Rows are points. The points of each table are mixes of a few directions, plus a little noise. Count the directions of each table, and those that both share. Where both have some left over, give the other angles between the two spaces (their principal angles), to ten degrees, smallest first.

First (5 x 3):
[[-0.15 -0.05  0.16]
 [ 0.59  0.64 -0.52]
 [-0.13  0.02  0.12]
 [-0.20 -0.24  0.17]
 [-0.10 -0.38  0.06]]
Second (6 x 3):
[[-0.14 -0.24  0.11]
 [ 0.35  0.61 -0.30]
 [ 0.23  0.39 -0.19]
 [-0.37 -0.64  0.31]
 [ 0.06  0.10 -0.04]
 [-0.14 -0.24  0.11]]
Directions: first 2, second 1, shared 1

First (7 x 6):
[[-0.18  0.01  0.02  0.10 -0.21  0.30]
 [-0.23  0.26  0.29  0.22 -0.22  0.40]
 [ 0.34  0.05 -0.43 -0.27  0.00 -0.43]
 [ 0.20 -0.43 -0.14 -0.19  0.45 -0.46]
 [-0.15 -0.31  0.38  0.13  0.37  0.05]
 [ 0.16  0.14 -0.74 -0.24 -0.56 -0.01]
 [-0.14  0.28  0.63  0.26  0.19  0.15]]
Second, 9 rows:
[[ 0.07  0.10  0.40  0.14 -0.23  0.26]
 [ 0.00  0.09 -0.09 -0.05  0.10 -0.14]
 [-0.18  0.09 -0.42 -0.41 -0.36  0.14]
 [ 0.11 -0.76  0.32  0.59  0.50 -0.07]
 [ 0.05 -0.19  0.03  0.20  0.29 -0.18]
 [-0.09 -0.02 -0.33 -0.22 -0.08 -0.01]
 [ 0.31  0.41  0.65  0.48  0.58 -0.42]
 [-0.16  0.00 -0.39 -0.39 -0.42  0.22]
 [-0.12  0.27 -0.22 -0.36 -0.40  0.17]]
Directions: first 3, second 3, shared 1; angles 30, 40

First, 9 rows:
[[-0.03 -0.26  0.08  0.33  0.35  0.09  0.28 -0.26  0.09  0.06  0.22]
 [ 0.28  0.15 -0.26  0.41 -0.05  0.03 -0.19 -0.13  0.02 -0.01  0.50]
 [-0.14  0.00  0.28 -0.75 -0.34 -0.08 -0.37  0.56 -0.02  0.11 -0.61]
 [ 0.14  0.42 -0.12  0.31 -0.11 -0.15  0.07 -0.09 -0.20  0.00  0.16]
 [-0.39  0.11  0.38 -0.69 -0.08  0.28  0.29  0.12  0.44 -0.17 -0.32]
 [ 0.40 -0.05  0.06  0.85  0.20 -0.24 -0.10 -0.05 -0.24  0.41  0.56]
 [ 0.28 -0.34 -0.21  0.45  0.20  0.01 -0.22 -0.12  0.03  0.10  0.48]
 [-0.41  0.21 -0.37 -0.75 -0.21  0.27  0.22 -0.22  0.16 -0.64 -0.51]
 [-0.10 -0.20  0.14 -0.17  0.04 -0.23 -0.03  0.19 -0.28  0.17 -0.46]]
Second, 11 rows:
[[-0.01 -0.01  0.01  0.01 -0.01 -0.02 -0.02 -0.01  0.01 -0.02  0.00]
 [-0.59 -0.08  0.10  0.20 -0.19 -0.40 -0.21 -0.23  0.12 -0.30  0.07]
 [ 0.95  0.13 -0.16 -0.34  0.31  0.64  0.34  0.37 -0.21  0.50 -0.11]
 [ 0.28  0.04 -0.05 -0.09  0.09  0.19  0.10  0.11 -0.05  0.14 -0.04]
 [-0.73 -0.10  0.12  0.27 -0.24 -0.50 -0.27 -0.29  0.16 -0.38  0.09]
 [-0.13 -0.02  0.02  0.05 -0.05 -0.09 -0.05 -0.05  0.03 -0.06  0.01]
 [-0.11 -0.01  0.02  0.04 -0.03 -0.07 -0.04 -0.04  0.03 -0.05  0.02]
 [ 1.40  0.19 -0.23 -0.50  0.45  0.94  0.50  0.54 -0.30  0.71 -0.17]
 [ 0.10  0.01 -0.02 -0.03  0.03  0.07  0.03  0.03 -0.01  0.05 -0.01]
 [-0.18 -0.01  0.03  0.07 -0.05 -0.12 -0.06 -0.06  0.04 -0.09  0.02]
 [-0.95 -0.13  0.16  0.33 -0.29 -0.65 -0.34 -0.37  0.21 -0.50  0.12]]
Directions: first 5, second 1, shared 0; angles 80
